Each row is a point. A path goes straight from each point to the next, and from the last back to the first. The post is the endless flat space through its rows: a point in 2 columns, a line in 3, a plane in 4, and so on, so that a path can go around it. How many times does the path go around the post? Going back the other way cancels.
In the rows, zero is written as 128.

Post (2 x 3)
[[ 97 131 118]
 [145 134 148]]
Path (31 x 3)
[[ 94 133 156]
 [ 95 116 152]
 [ 97 137 139]
 [123 163 156]
 [174 137 203]
 [117 103 145]
 [130 122 126]
 [111 136 109]
 [ 94 159 120]
 [ 92 147 151]
 [144 122 164]
 [178 106 158]
 [127 121  99]
 [138 166 120]
 [131 159 165]
 [ 81 120 137]
 [ 85 101 117]
 [ 68 121  84]
 [ 98 141 111]
 [121 167 150]
 [ 80 139 154]
 [ 69 118 109]
 [108 118 111]
 [113 131 112]
 [136 170 129]
 [136 151 168]
 [142 127 174]
 [114 102 113]
 [148 123  98]
 [ 89 156 106]
 [ 99 153 143]]
Times around: 5

Post (7 x 8)
[[152 136 103 116 120 134 104 106]
 [111 169 161 115 152  83 144 149]
 [124 104 129 127 131 158  82 120]
 [139 110 164 147 134 133 107  98]
 [143 176 167 114 125  86 113 158]
 [152 109 170 146 141 147 130 137]
 [120 180 154  78 129  91 144 139]]
Path (20 x 8)
[[151 154 162  91 105 162 132 107]
 [132 168 121 113 133 126  90 161]
 [105 162 122 103 133 127  93 189]
 [148 132 118 153 124  90 126 114]
 [144 133 167 110 143  97 149 119]
 [150  94 157 115 169 169 111 147]
 [138 178 193 119 160 122 175 115]
 [175 162 139 139 113 118 106 149]
 [ 97 123 173 143 128 133 123 154]
 [183 117 176 137 104 114 122 141]
 [133 133 162 125 157  95 131 170]
 [152 143 186 131 140  78 129 145]
 [121 138 139  95 141 138 115 120]
 [ 97 151 171  88 153 137 147 163]
 [147 123 138 147 129 150 125 121]
 [160 152 160 178 149  88 167 174]
 [138 137 137 110 134 102 106 168]
 [208 141 157 132 127 119 122 123]
 [138 157 173  84 117 144 112  86]
 [143 201 132 112 116 114 149 151]]
Times around: 3

Post (13 x 14)
[[138 128 127 145 114 140 120 147 132 165 104 112  91 134]
 [145 121  84 122 129 115 126 155 138 152 135 130  80 146]
 [ 77 154 150 143 117 107 111 107 104 131 177 154 139 149]
 [142 134  94 154 135 151 121 113 131 153 116 142 115 129]
 [ 91 130 158 103 119 119 147  95 115 123 146 146 115 145]
 [ 92 105 113 121 122 121 125 141  95 127 150 153 122 101]
 [101 117 150 134 148  86 118  84 115 124 172 131 119 115]
 [134 137  96 113 162 121  80 146 133 146  72 144 106 130]
 [ 81 126 151 115 138 110 129 108 144 129 196 111 131  98]
 [147  85  86 115 116  81 129 172 173 169  81  95 124 113]
 [146  89 117 123 125 138  89 127 161 173 109 120 109 123]
 [110 146 103 100 115  93 134 104 119 150 152 112 110 108]
 [126 151 130 146 101 148 103 112  78  71 158 163 116 127]]
Path (30 x 14)
[[ 98  88 119 121 116 116 110 149  97  88 134 157 118 103]
 [139  72 161 152 109 135  71 131 132 156  67 125 110 134]
 [ 87 170  82 144 127  83 147  89 109 174 141 144 104 113]
 [117  96 121 118 107 122 124 146  95  95 130 156  95  86]
 [122 121 110 130 141 154  87 157 134 128  86 159  91 160]
 [150 106 119 148 116 100 122 113 112  81 115 120 119 133]
 [116 107 116  60 129 126 131 138 112 159 121 118  80 147]
 [122 168  76  95 168 122  74  97 105  83 119 134  91 143]
 [ 98 105 110 155 119 113 159 106 152 164 147  66 111  73]
 [ 89  92 138 143 155 107 123 130 126 141 125 153 129 114]
 [101 193  69 143 160  92  91 160  97 169 120 137  47 190]
 [ 92 115 127  93 119  96 124 119 101 130 137  97 125  84]
 [120 128 174 141 161 115 106 114 140 172 142 118 136 141]
 [107 167 106 115 183 117 140 101 128 123 140 196 157 113]
 [103 140 120 125  96 106 109 140 127 183 122 160  99 148]
 [ 97  97 125 157 169  91  73  93 138 136 107 128 121 114]
 [105 152 118 136 110 149 115 128 120 145 134 129 101 173]
 [143 144 114 155 138 144 126 114 102 142 133 130  98 138]
 [134 165 176 123 162 132 138  69 153 158 128  94  92 134]
 [166 105 103 118 101 105 148 148 148 112 139  90 101 129]
 [153  58 140 128  87 117 110 162 172 135 139  71 111 139]
 [154  90 126 131 174 141  96 117 114 105 117 129 117 111]
 [219 137  96 119 115  96 125 122 191 151 101  70 105 139]
 [106 114 133 105  56 159 148 153 128 133 116 100 120 161]
 [ 71 120 115 121 158 136  58  80 130 131 132 149 141 109]
 [ 92 111 137 107 124 103 104 124  78  96 139 119  73 108]
 [141 116 115 111 140  83 129 124 140 114 197 100  67 158]
 [135 124 124 121 116 132 117 133 132 157 148 113 123 116]
 [144 118  95 113 112 118 183 126 156 160 101 146 117 158]
 [105 143  78 149 123 147 110 100 142 147 176 140 132  69]]
Times around: 2

Post (17 x 18)
[[125 145 134 114 145 143 115 139  89 148 108 139 132 140 129 179 119 128]
 [127 120 128 123 160 110 104  95 149 128 150  83 136 129 145  78 124 107]
 [120  86 156 110 143 150 138 148 112 112 149 107 161 142 116 129 134 119]
 [178 102 106 141 176 111  91 112 126 150 112 112 109 113 121  98 153 165]
 [103 120 134 102 156 158 109 125 131 163  81 143 130 132 153 143 145 139]
 [162 110 144  79 149 108 145 145 112 148 156 135 130 133  99 122  78 140]
 [144  93 137 142  96 144 124  68 166 127 117 128 141  98 107 105 111 130]
 [135  93 111 113 118 144 136 113 154 112 106 125 111 135 122 104  92 140]
 [108 165 127 122 129 119 135 148 153  87 113  89 163  73 122  63 155 127]
 [148 117 142 142  96 164 191 152 143 133 125 127 101 117 170 152 146 164]
 [113 105 150  95 150 166  95 113 132 132  88  81 133 117 132 109 101 136]
 [ 81 110 101 111 105 135 161 105 113 132 143  99 144 130 119 158 146 132]
 [120  81 152 145  98 130 128 166 149 150 152 114 119 130 169 138 176 125]
 [151  63 137 111 103 135 143 135  91 112 140 110 157 133 156 120 116 118]
 [ 80 162 101 157 161  94 126 132 126 147 125 106 123  92 172  97 122 115]
 [150 123 115 134 109  97 136  76 149  85 143 146 142 106 128 133  95 153]
 [139 140 134 142 175 158 110 119 104 139 165 126 112 114 151  92 169 148]]
Path (23 x 18)
[[132 109 124  85 170 137 119 107 178 129 114 101 121 118  85 125 140 137]
 [127 133 144  68 155 137 134 181 120 114 122 111 110 145  97 148 122 166]
 [103 156 134 172 120 136 144 144 119 150 105 132  97  76 166  86 142 160]
 [129 118 113  98 115 180 158 120 116 128 105 123 139 113 138  87 104 135]
 [163 122 158 136 150 118 119 142 173 157 154  70 130  96 175 124 171 170]
 [150 189  99 142 115 104 124 129 102  89 115 125 135  71 136 102 167 176]
 [ 80 139 157 129 146 161 156 171 136 137  71  60  87 152 159 136 124 101]
 [113  95 103 205 127  98 147 171  66 106 146 140 141  98 144 160 135 125]
 [137  60 127 149  85 169 180 144 101  78 148 120 156 141 214 124 120 112]
 [191 137 165 129  99 122 135 165 143 137 171 121 135 108 167  91 160 168]
 [111 152 147 140 126 189 140 123 149 153  81  76 104 117 163  95 154 117]
 [126 123 158  87 135 127 159 165 161 138 114  78 145  69 105  66 131 141]
 [116 106  98 111 139 134 135 126 117 135 178 153 153 112  97 132 192 159]
 [115 134  95 134 122 173 126 105 100 160  60 161 138 119 132 154  62 121]
 [132 107 170  58 153 169 104 137 157 128 130 126 120 144 116 114  73 113]
 [124 128 132 107 103 144 155  80 173 125 116 128 134 127  77 133 168 116]
 [136  60 168 106 126 148 118 124 128 156 126 162 152 124  84 103 183 134]
 [ 83 126 143  89 112 181 156 129 124 126 133 124 139 132 139 135 151 113]
 [161 119 126 131 106 163 142 126 155 163 133 139 126  85 131 141 150 148]
 [109 140 140  99 128 125 149 160 146 126 119 138 152 126 184 135  99 157]
 [129  99 163 136 128 129 101 118 154 122 126  36 142 145 135  87 114  79]
 [132 110 149 159 105 162 163 107 157 117 117  94 117 108 176 153 152 147]
 [108  67 107  80 151 137 111 114 164  82 127 125 166 144  98 126 145 146]]
Times around: 2

Post (17 x 18)
[[101 144 112 116  72 123 143 105 114  99 101 143 116 125 152 105 123 101]
 [147 132 118 145 118 127 104 133 123 157 129 112 113 116  89 152  90 133]
 [120 134 135 144 145 152 108 127 117 111 126 148 114 136 141 101 189  85]
 [169 152 146 143 116  96 114 184 120 147 134 117 142 118 133 183 129 131]
 [129 143 116 118  91 124 137 100 134 163 151 155 117 114 167 134 109 122]
 [148 120 118 118  90 101 144 141 127 180 116 122 121 142 149 120 106 160]
 [ 95 122 143 118 158 151 131 119 137  95 134 118 140 119 135 152 182  97]
 [110 124 103 123 156 134 118 167 121 108 152 154 152 123  93 152 161 104]
 [158 105 101 148 102 103 116 180 144 163 103 122  88 128 177 150  84 128]
 [146 113 136 133  98  81 108 129 158 173  78 156 101 136 149 135  84 140]
 [117 108 139 141 133 118 132 149 122 113 157 135 105  91  88 137 165 112]
 [154  75 125 146  81 100  91 143 112 182  91 139 128 119 167 142  89 143]
 [120 113 135 145 100 108 119 122 152 133 143 140 151 131 174 101  94 134]
 [104 142 128 142 106 137 108 165 151 129 153 120 146 117 107 167 195 113]
 [ 97 128 150 107 116 177 136 132 131 107 135 161 125 100 132 107 146 115]
 [101 117 137  95 137 144  96 135 111  81 163 137 109 143 114 142 160  95]
 [118 132 116 115 145 103  80 167 120 138 126 124 118  94 138 135 146 126]]
Path (29 x 18)
[[145 118 130  95 137 140 155  80 132 121 207 131 132 189 120 198 109  94]
 [ 88 119 144  74 132 108 106  77 139 141  99 140 126 114 112 129  75 111]
 [116 149 121 150 157  98  51 148 130 140 108 121 155 134 222 151 138  95]
 [130 148 147 134 163 127 125 210 157 105 169  80 150 167 150 148 127 164]
 [155 132 114 128 117 119  78 133  86 120 127 124  74 141 143 101 107 113]
 [153 113 117 116 112 124  96 153 132 127 103 160 131 160 161 140 140 104]
 [115 109 148 128 121 121  83 162 113 131 149 145 164 123 123  93 177 100]
 [142 101 141 102 103 166 135 130 106 153 160 151 135 124 146 112 132 126]
 [137 140 127 115 105 137 173 172 114 100 106 164 171 111 164 118 147 114]
 [177 117  94 172 101  99 131 137 102 163 173 105 118 166 145 161 154 138]
 [150 117 162 140 138 132 122 175 127 156 156 164 104 159  97 166 171 148]
 [132  75 163 146 125  89 119  81 106 152 111 140  77 151 131  92 105 140]
 [109  55 117 135  99 123 141 137  86 116 138 134 119 102 108 124 157 131]
 [130 114 114 151 147 155  93  95  98 112 129 132 133  55  92 158 132 115]
 [103 132 171 161  99 196 117 136 160 124 150 175 106 104  84 102 166 137]
 [ 87 130 152 119 132 151 112 110 113 116 140 148 129 100 115  86 136 127]
 [121 146 115 121  87  93 116 128  91 153 111 157  87 139 167 100 134 107]
 [137 124 161 150 142 120  80 103 101 135 101 177 138 121 129  85  78 132]
 [139  92 142 116 155 123 128  77 124 137  94 206  53 111 113  89 128 132]
 [142 128 122 110 129 171  92 176 150 116 132 166 149 172 151 143 112 111]
 [161 152 110 114  76 112 104 119  94 152 134 119  76 117 158 157  87  96]
 [104 107 121 100 140 118 148 131 123  99  94 164  23 122 116  97 123  83]
 [145 117 145 170 149  79  77 170 146 160 141 130 140 122 189 134 141 132]
 [110 118 139  96  98 123  84 146 121 137 148 165 111 139 228 148 149 118]
 [137  78 105 168 115 120  80 115 133 202 115 132 104 130 134  92 128 162]
 [125 130  55 136  91 118  93 147 125 166 107  99 126 116 149 168 149 126]
 [149 105 133 103 129 141 115 128 108 176 179 152 116 124 105 157  97 164]
 [137 128 134 120 111 119 152 139 139 114 134 127  95 101 165 177 124 129]
 [141 127 132 179 143 135 151 122 162 168 127 107 176 107 175 160 192 123]]
Times around: 2
